Each row of a before or after table is a point. One or more steps were done to the points. Then noise was added and the rows were shuffled. The steps act on how far a point lies along the listed directions, d1 being the first. What was done? A step turns or swaps two directions, mirrors them in a line or flattens them onto one, adds a multiple of one to another, or multiplies one. Angles are multiples of 10 degrees, from the lower direction toward the higher: turns from -170 to 170, lines from 10 to 170 but not 90. Use the fewest steps. Two steps may share a direction if one is a turn and the other turns, adds or multiplies; they go together, in the order done. Otherwise the lowest direction goes first.

Directions:
(1): [-0.173,  0.151,  0.079]
(2): [ 0.043,  0.148, -0.188]
(3): [0.165, 0.120, 0.132]
Before (10 x 3):
array([[-0.021, -0.003,  0.013],
       [-0.029,  0.071, -0.013],
       [-0.018, -0.014, -0.031],
       [-0.040,  0.029,  0.115],
       [ 0.021, -0.028, -0.060],
       [ 0.012,  0.013, -0.015],
       [ 0.000,  0.019, -0.017],
       [-0.036,  0.052, -0.032],
       [-0.001,  0.052,  0.106],
       [-0.025,  0.041,  0.079]])
After (10 x 3):
array([[ 0.000,  0.017, -0.013],
       [ 0.031, -0.002, -0.082],
       [ 0.012,  0.017, -0.019],
       [-0.044,  0.035, -0.001],
       [-0.008, -0.006, -0.028],
       [-0.040,  0.044,  0.018],
       [-0.021, -0.010,  0.023],
       [-0.044,  0.007,  0.108],
       [-0.060, -0.016,  0.151],
       [-0.026,  0.012,  0.129]])
Steps: add -0.7 times d1 to d2; multiply d3 by 0.7

Directions:
(1): [-0.267, -0.109,  0.106, -0.146, -0.027, -0.040]
(2): [-0.097,  0.121, -0.258, -0.108,  0.116, -0.051]
(3): [-0.132,  0.054, -0.090,  0.106, -0.172,  0.222]
(4): [ 0.044,  0.250,  0.114, -0.161, -0.121, -0.006]
(5): [-0.041,  0.078,  0.121,  0.006,  0.243,  0.191]
Before (10 x 6):
array([[ 0.034, -0.006,  0.033,  0.029,  0.001,  0.035],
       [-0.036, -0.092, -0.019,  0.036,  0.073, -0.011],
       [-0.025, -0.042, -0.043,  0.013, -0.054, -0.048],
       [ 0.015, -0.017,  0.078,  0.029, -0.055,  0.004],
       [ 0.005,  0.044,  0.054,  0.034,  0.008,  0.021],
       [-0.032, -0.049, -0.009,  0.012,  0.053,  0.018],
       [ 0.008,  0.038,  0.008, -0.003,  0.006,  0.034],
       [ 0.051, -0.014,  0.067, -0.089,  0.103, -0.125],
       [-0.037,  0.006,  0.046,  0.009, -0.020,  0.016],
       [-0.011,  0.038,  0.005,  0.000,  0.000,  0.028]])
After (10 x 6):
array([[ 0.007, -0.024, -0.027,  0.040, -0.039,  0.019],
       [ 0.031,  0.029, -0.024, -0.009, -0.016,  0.004],
       [ 0.025,  0.040, -0.005,  0.057, -0.033,  0.000],
       [-0.023,  0.022,  0.004,  0.034,  0.007,  0.041],
       [ 0.011, -0.074, -0.011,  0.067,  0.062,  0.011],
       [-0.042, -0.021,  0.010,  0.056, -0.047,  0.060],
       [ 0.020, -0.036, -0.019,  0.034,  0.054,  0.016],
       [ 0.106, -0.006,  0.187, -0.008,  0.001, -0.024],
       [-0.089, -0.036,  0.014, -0.017,  0.029, -0.007],
       [ 0.014,  0.046, -0.018,  0.003, -0.003, -0.009]])
Steps: turn d1 and d5 by 90 degrees; turn d2 and d3 by -60 degrees; add -0.5 times d3 to d4

Directions:
(1): [ 0.135,  0.149,  0.091, -0.094, -0.159, -0.085, -0.011,  0.258,  0.145]
(2): [-0.073,  0.175, -0.177, -0.138, -0.154,  0.104,  0.212, -0.106,  0.006]
Before (9 x 9):
array([[ 0.012, -0.036,  0.003, -0.005,  0.022, -0.021, -0.007,  0.018,
         0.011],
       [ 0.022,  0.012,  0.018,  0.000, -0.028, -0.030,  0.015,  0.041,
         0.035],
       [ 0.038,  0.008,  0.019, -0.001,  0.004, -0.024, -0.039,  0.079,
         0.060],
       [-0.065, -0.109, -0.002,  0.057,  0.097,  0.010, -0.044, -0.080,
        -0.066],
       [-0.014, -0.025,  0.039,  0.008,  0.063, -0.028, -0.030,  0.037,
        -0.003],
       [-0.043, -0.056, -0.016,  0.035,  0.058,  0.038, -0.010, -0.078,
        -0.041],
       [ 0.006,  0.036,  0.021, -0.021, -0.004, -0.013, -0.008,  0.039,
         0.005],
       [-0.013,  0.039, -0.008, -0.035, -0.042, -0.015,  0.022, -0.002,
         0.000],
       [-0.075, -0.061, -0.060,  0.015,  0.067,  0.071,  0.005, -0.155,
        -0.082]])
After (9 x 9):
array([[-0.070, -0.041, -0.069, -0.004,  0.047,  0.080,  0.019, -0.162,
        -0.088],
       [ 0.002, -0.005,  0.006, -0.015, -0.009, -0.032, -0.012,  0.002,
        -0.021],
       [ 0.017,  0.033,  0.022, -0.017,  0.005, -0.016, -0.008,  0.043,
         0.010],
       [-0.024,  0.023,  0.020, -0.013,  0.035, -0.014,  0.008,  0.037,
         0.008],
       [ 0.021, -0.009,  0.025,  0.009, -0.018, -0.036,  0.000,  0.040,
         0.039],
       [-0.069, -0.031, -0.048,  0.004,  0.031,  0.033,  0.024, -0.080,
        -0.050],
       [ 0.010, -0.032, -0.009, -0.019,  0.008, -0.014,  0.020,  0.015,
         0.021],
       [-0.044, -0.027, -0.042,  0.011,  0.029,  0.052,  0.019, -0.080,
        -0.031],
       [ 0.035,  0.017,  0.009, -0.008,  0.000, -0.022, -0.035,  0.080,
         0.072]])
Steps: flatten d1 and d2 onto the line at 160 degrees

Directions:
(1): [ 0.256, -0.199, -0.035, -0.180, -0.027, -0.034,  0.158,  0.047,  0.004,
 -0.138,  0.218,  0.045]
(2): [-0.031, -0.148,  0.025,  0.097,  0.209, -0.095, -0.279,  0.093, -0.039,
  0.041,  0.225, -0.101]
(3): [-0.091, -0.053, -0.150,  0.072,  0.022,  0.059,  0.044, -0.352,  0.035,
  0.109,  0.190,  0.137]
(4): [-0.110, -0.074,  0.212, -0.082, -0.262, -0.114, -0.102, -0.093, -0.242,
 -0.019,  0.048,  0.070]
(5): [ 0.117,  0.284, -0.054,  0.035,  0.071, -0.164, -0.092, -0.132, -0.072,
 -0.268,  0.045,  0.028]
(6): [ 0.185,  0.007,  0.328,  0.099, -0.019,  0.105, -0.074, -0.132,  0.224,
 -0.002,  0.015, -0.002]
Before (11 x 12):
array([[-0.046,  0.033,  0.068,  0.102, -0.004, -0.001, -0.085, -0.134,
         0.020,  0.038,  0.019, -0.003],
       [ 0.060,  0.044,  0.030, -0.027,  0.032, -0.012, -0.033,  0.012,
         0.018, -0.065,  0.028, -0.026],
       [-0.005,  0.009, -0.046,  0.004, -0.037,  0.009,  0.107, -0.037,
         0.054,  0.046, -0.052,  0.034],
       [-0.007,  0.022, -0.006, -0.018,  0.014,  0.012,  0.031,  0.015,
         0.009, -0.050,  0.040,  0.004],
       [-0.015,  0.012, -0.085,  0.011,  0.017,  0.000,  0.021,  0.003,
        -0.018, -0.020, -0.009, -0.019],
       [-0.022,  0.028, -0.090,  0.015,  0.077,  0.030,  0.029,  0.002,
         0.017,  0.042, -0.042, -0.031],
       [-0.033,  0.069, -0.068,  0.019, -0.026,  0.055,  0.084,  0.012,
         0.026,  0.033, -0.097,  0.008],
       [ 0.001,  0.081,  0.037,  0.055, -0.020, -0.024, -0.007, -0.143,
        -0.040, -0.025,  0.048,  0.038],
       [-0.015,  0.029, -0.018, -0.004, -0.032,  0.010, -0.041,  0.010,
         0.004, -0.062, -0.046,  0.005],
       [-0.048,  0.118,  0.031,  0.090,  0.002,  0.006, -0.064, -0.147,
         0.053,  0.038, -0.027,  0.051],
       [-0.032, -0.012, -0.014,  0.006, -0.018, -0.053, -0.038, -0.002,
        -0.067, -0.039,  0.037,  0.004]])
After (11 x 12):
array([[-0.004,  0.036,  0.036, -0.018, -0.018,  0.022,  0.028, -0.003,
         0.012, -0.051,  0.012,  0.005],
       [ 0.025,  0.169, -0.086,  0.048,  0.041,  0.015,  0.106, -0.056,
         0.025, -0.035, -0.069,  0.016],
       [ 0.023, -0.001,  0.001, -0.013, -0.023, -0.017,  0.070,  0.059,
         0.031,  0.018, -0.069, -0.007],
       [-0.002,  0.006, -0.034, -0.045, -0.083,  0.006,  0.080,  0.075,
        -0.046, -0.018, -0.052,  0.002],
       [-0.068,  0.087, -0.120,  0.076,  0.070, -0.008, -0.005,  0.013,
         0.001,  0.024, -0.058, -0.046],
       [ 0.053, -0.014, -0.014, -0.026, -0.024,  0.000,  0.041,  0.031,
        -0.013, -0.066, -0.004, -0.013],
       [ 0.026, -0.002, -0.058,  0.013,  0.008,  0.000,  0.018, -0.041,
         0.023, -0.039,  0.044,  0.021],
       [-0.058,  0.154, -0.139,  0.011,  0.034, -0.024,  0.045,  0.036,
         0.002, -0.011, -0.121,  0.012],
       [-0.018,  0.026, -0.049, -0.032, -0.053,  0.010, -0.002, -0.037,
        -0.004, -0.064, -0.029,  0.037],
       [-0.001,  0.084,  0.053, -0.017, -0.041,  0.001, -0.035, -0.059,
        -0.008, -0.044, -0.025,  0.008],
       [ 0.028, -0.021,  0.010, -0.061,  0.000, -0.026,  0.016,  0.089,
        -0.056, -0.019, -0.035, -0.039]])
Steps: turn d1 and d6 by 80 degrees; add -1 times d5 to d2; turn d3 and d4 by -110 degrees

Directions:
(1): [ 0.206,  0.239, -0.148, -0.013,  0.035,  0.026,  0.072, -0.099,  0.041,
 -0.042, -0.027, -0.166, -0.092,  0.094, -0.249,  0.185,  0.085, -0.252]
(2): [-0.131,  0.108,  0.078, -0.080, -0.131,  0.094,  0.258,  0.113, -0.124,
  0.024,  0.091,  0.019,  0.028,  0.006, -0.192, -0.256, -0.236, -0.158]
Before (9 x 18):
array([[ 0.076,  0.043, -0.042, -0.013,  0.016, -0.002,  0.014, -0.025,
        -0.012, -0.029, -0.016, -0.028, -0.031,  0.021, -0.050,  0.034,
         0.016, -0.047],
       [-0.025, -0.060,  0.060, -0.003,  0.003, -0.003, -0.011,  0.043,
        -0.026,  0.003, -0.005,  0.072,  0.030, -0.023,  0.058, -0.084,
        -0.023,  0.132],
       [ 0.001, -0.069, -0.009,  0.017,  0.021, -0.030, -0.074,  0.013,
         0.024,  0.006,  0.000, -0.006,  0.022,  0.003,  0.098,  0.051,
         0.053,  0.065],
       [-0.050,  0.012,  0.033, -0.004, -0.016,  0.027,  0.068,  0.035,
        -0.033,  0.007,  0.026,  0.020,  0.021, -0.008, -0.019, -0.025,
        -0.022,  0.010],
       [ 0.017,  0.075, -0.004, -0.005, -0.011,  0.020,  0.047, -0.012,
        -0.030,  0.008,  0.006, -0.030,  0.000,  0.021, -0.092,  0.018,
        -0.008, -0.106],
       [ 0.052, -0.014, -0.030,  0.011,  0.041, -0.026, -0.084, -0.038,
         0.021, -0.035, -0.028, -0.028, -0.029,  0.010,  0.032,  0.109,
         0.060,  0.006],
       [ 0.091,  0.051, -0.052,  0.025,  0.035, -0.002,  0.002, -0.052,
         0.007, -0.007, -0.008, -0.068, -0.037,  0.029, -0.079,  0.085,
         0.060, -0.071],
       [-0.086, -0.048,  0.043, -0.023, -0.025,  0.004,  0.067,  0.041,
        -0.050,  0.044,  0.015,  0.077,  0.025, -0.017,  0.012, -0.134,
        -0.080,  0.045],
       [ 0.007, -0.031,  0.004,  0.037,  0.011, -0.010, -0.007,  0.001,
         0.011, -0.006, -0.019,  0.028,  0.012, -0.017,  0.018, -0.024,
        -0.011,  0.032]])
After (9 x 18):
array([[-0.069, -0.064,  0.060,  0.017, -0.004, -0.012, -0.040,  0.023,
        -0.021,  0.031,  0.001,  0.061,  0.036, -0.036,  0.068, -0.025,
        -0.021,  0.055],
       [ 0.062,  0.108, -0.012, -0.027, -0.006,  0.034,  0.083,  0.008,
        -0.033, -0.017, -0.002, -0.015, -0.014,  0.038, -0.122, -0.030,
        -0.022, -0.044],
       [ 0.002, -0.104,  0.013,  0.045,  0.040, -0.027, -0.092, -0.014,
         0.006,  0.011, -0.015,  0.021,  0.010, -0.024,  0.089,  0.035,
         0.058,  0.098],
       [-0.037,  0.051,  0.000, -0.037, -0.029,  0.023,  0.121,  0.022,
        -0.054,  0.035,  0.017,  0.016,  0.000,  0.016, -0.095, -0.100,
        -0.079, -0.061],
       [ 0.037,  0.019, -0.021,  0.026,  0.004,  0.005,  0.022, -0.010,
         0.003, -0.013, -0.019, -0.006,  0.005,  0.001, -0.047, -0.006,
        -0.010, -0.017],
       [ 0.054, -0.013, -0.027,  0.017,  0.043, -0.022, -0.088, -0.037,
         0.026, -0.041, -0.026, -0.024, -0.036,  0.008,  0.032,  0.106,
         0.050,  0.003],
       [ 0.061,  0.050, -0.065, -0.007,  0.015, -0.013, -0.005, -0.006,
         0.018, -0.015,  0.017, -0.073, -0.013,  0.032, -0.031,  0.093,
         0.043, -0.060],
       [ 0.007, -0.064, -0.007,  0.013,  0.022, -0.031, -0.053, -0.006,
        -0.001, -0.013, -0.020,  0.035,  0.001, -0.011,  0.070, -0.015,
         0.016,  0.069],
       [-0.048,  0.019,  0.040, -0.012, -0.012,  0.028,  0.065,  0.030,
        -0.031,  0.012,  0.034,  0.023,  0.017, -0.013, -0.022, -0.034,
        -0.027,  0.012]])
Steps: mirror d1 and d2 in the line at 110 degrees

Directions:
(1): [ 0.097, -0.003, -0.053, -0.013,  0.153,  0.139,  0.199,  0.025, -0.072,
 -0.344,  0.091, -0.148, -0.032,  0.069,  0.158,  0.068,  0.137,  0.271,
  0.192, -0.167, -0.078,  0.128,  0.073,  0.055]
(2): [-0.275,  0.125, -0.132,  0.084,  0.019,  0.089, -0.020, -0.055,  0.104,
 -0.151,  0.040,  0.065, -0.006, -0.140,  0.338, -0.011,  0.096, -0.231,
  0.038,  0.186, -0.210, -0.027, -0.008, -0.171]
(3): [ 0.040, -0.076, -0.132,  0.013, -0.133,  0.274, -0.175, -0.040, -0.167,
 -0.156,  0.082, -0.252, -0.099, -0.008, -0.272,  0.208, -0.056, -0.111,
 -0.024,  0.199, -0.079,  0.003, -0.107,  0.002]
(4): [-0.037, -0.138,  0.049, -0.110,  0.229,  0.018, -0.082,  0.187,  0.168,
  0.157,  0.000, -0.094, -0.313, -0.132,  0.026,  0.065,  0.169, -0.069,
 -0.042, -0.105, -0.172, -0.067, -0.151,  0.241]
(5): [ 0.121,  0.169,  0.178,  0.090, -0.030,  0.013, -0.001, -0.144, -0.150,
  0.109,  0.247,  0.139, -0.058, -0.235, -0.027,  0.012,  0.178,  0.253,
  0.064,  0.177, -0.062, -0.235, -0.055,  0.032]
Before (11 x 24):
array([[ 0.000,  0.043,  0.010,  0.002, -0.009, -0.058,  0.040,  0.016,
        -0.003, -0.006, -0.055,  0.058,  0.106,  0.081,  0.024, -0.034,
        -0.042,  0.042, -0.002, -0.001,  0.050,  0.030,  0.053, -0.049],
       [ 0.014, -0.009, -0.001,  0.023, -0.035, -0.016,  0.005, -0.043,
        -0.052,  0.025, -0.024, -0.004,  0.066,  0.054, -0.027, -0.012,
        -0.100,  0.011,  0.002,  0.023,  0.066, -0.021,  0.021, -0.041],
       [ 0.006,  0.113,  0.030,  0.050, -0.051, -0.046, -0.005, -0.085,
        -0.038,  0.043,  0.045,  0.098,  0.060, -0.048, -0.012, -0.010,
         0.009,  0.059,  0.019,  0.085,  0.040, -0.044, -0.002, -0.093],
       [-0.150,  0.015, -0.050,  0.017,  0.017, -0.064,  0.002, -0.012,
         0.106, -0.006, -0.045,  0.069,  0.040, -0.029,  0.151, -0.045,
         0.002, -0.134,  0.005,  0.009, -0.070,  0.004,  0.044, -0.083],
       [-0.047,  0.030, -0.005,  0.003,  0.017, -0.024,  0.047, -0.018,
         0.035, -0.001, -0.011,  0.041,  0.030,  0.035,  0.070, -0.045,
         0.011, -0.009, -0.019, -0.050, -0.005,  0.021,  0.019, -0.023],
       [ 0.025, -0.048, -0.009, -0.032,  0.010,  0.008,  0.027,  0.025,
        -0.010, -0.031, -0.001, -0.026,  0.030,  0.047,  0.015,  0.016,
        -0.018,  0.005, -0.014, -0.094,  0.005,  0.073,  0.018,  0.015],
       [-0.036,  0.078,  0.011,  0.031, -0.022, -0.045,  0.034, -0.053,
         0.010,  0.047, -0.017,  0.071,  0.093, -0.007,  0.061, -0.069,
         0.004, -0.002, -0.018,  0.015,  0.050, -0.006,  0.025, -0.035],
       [ 0.017, -0.025, -0.041, -0.006,  0.021, -0.012,  0.009,  0.022,
         0.028, -0.025, -0.036, -0.032,  0.035,  0.033,  0.026,  0.006,
        -0.053,  0.010, -0.044, -0.032,  0.027,  0.052,  0.024, -0.013],
       [ 0.013,  0.010,  0.084, -0.002,  0.051, -0.024, -0.010,  0.029,
         0.039,  0.121,  0.019,  0.038, -0.088, -0.099,  0.026, -0.024,
         0.085,  0.054, -0.004, -0.021, -0.038, -0.088, -0.055,  0.062],
       [ 0.021,  0.022,  0.048,  0.022, -0.007, -0.089, -0.019, -0.005,
         0.058,  0.075, -0.007,  0.062, -0.002, -0.044,  0.020, -0.053,
         0.000, -0.021, -0.038, -0.007,  0.055, -0.038, -0.002,  0.014],
       [ 0.051,  0.062,  0.080,  0.058, -0.050, -0.040, -0.005, -0.086,
        -0.068,  0.067,  0.078,  0.105,  0.062, -0.046, -0.072, -0.021,
        -0.014,  0.105,  0.008,  0.107,  0.029, -0.099, -0.019, -0.032]])
After (11 x 24):
array([[ 0.058,  0.033, -0.001,  0.026, -0.020,  0.004, -0.008, -0.041,
        -0.041,  0.011,  0.039, -0.005,  0.029, -0.035, -0.028,  0.017,
        -0.020,  0.071, -0.033,  0.055,  0.028, -0.021,  0.001, -0.025],
       [-0.060, -0.002, -0.053, -0.002, -0.027,  0.059, -0.075, -0.014,
         0.015,  0.038, -0.025, -0.057, -0.011, -0.018, -0.041,  0.021,
        -0.003, -0.129, -0.063,  0.061, -0.011, -0.005, -0.058,  0.013],
       [-0.054, -0.108, -0.025, -0.041,  0.032, -0.064, -0.046,  0.082,
         0.102,  0.076, -0.116, -0.014,  0.007,  0.079, -0.067, -0.018,
        -0.100, -0.120, -0.072, -0.047,  0.028,  0.040, -0.032,  0.024],
       [ 0.067,  0.025,  0.035,  0.019, -0.073,  0.016,  0.020, -0.062,
        -0.101, -0.020,  0.067,  0.035,  0.083,  0.005, -0.041,  0.021,
        -0.025,  0.072, -0.005, -0.004,  0.031,  0.010,  0.022, -0.035],
       [ 0.020, -0.074, -0.014, -0.021,  0.046,  0.034, -0.071,  0.064,
         0.069,  0.012, -0.007, -0.099, -0.127, -0.039, -0.039,  0.048,
         0.025, -0.074, -0.044, -0.025, -0.022, -0.007, -0.066,  0.090],
       [-0.136,  0.017, -0.063,  0.031,  0.014,  0.082, -0.080, -0.032,
         0.035, -0.052,  0.074, -0.024, -0.083, -0.142,  0.084,  0.063,
         0.084, -0.135,  0.024,  0.131, -0.183, -0.071, -0.045, -0.038],
       [-0.086, -0.020, -0.053, -0.028,  0.002, -0.040, -0.072,  0.042,
         0.085,  0.072, -0.085, -0.006, -0.004,  0.027, -0.029,  0.005,
        -0.063, -0.145, -0.052,  0.004,  0.024,  0.040, -0.040, -0.043],
       [ 0.007, -0.028,  0.032,  0.001, -0.006, -0.036, -0.032, -0.013,
        -0.016,  0.124, -0.023,  0.005,  0.002,  0.008, -0.048, -0.018,
        -0.074, -0.015, -0.027,  0.026,  0.033, -0.068, -0.028,  0.010],
       [-0.036,  0.034, -0.036,  0.023, -0.053,  0.069, -0.019, -0.055,
        -0.034, -0.030,  0.029, -0.030,  0.006, -0.002, -0.024,  0.021,
        -0.002, -0.044, -0.036,  0.050, -0.036, -0.004, -0.018, -0.037],
       [-0.005, -0.100, -0.045, -0.048,  0.082,  0.084,  0.004,  0.113,
         0.058, -0.063, -0.055, -0.145, -0.106,  0.028,  0.014,  0.043,
         0.028, -0.018,  0.015, -0.108, -0.065,  0.062, -0.033,  0.070],
       [ 0.010,  0.019, -0.001,  0.012, -0.067,  0.009, -0.064, -0.006,
        -0.055,  0.039, -0.012,  0.007,  0.046,  0.026, -0.112,  0.038,
        -0.052, -0.023, -0.040,  0.114,  0.018, -0.028, -0.016, -0.034]])
Steps: turn d1 and d4 by -70 degrees; multiply d4 by 2; multiply d2 by 1.3; turn d3 and d5 by 170 degrees
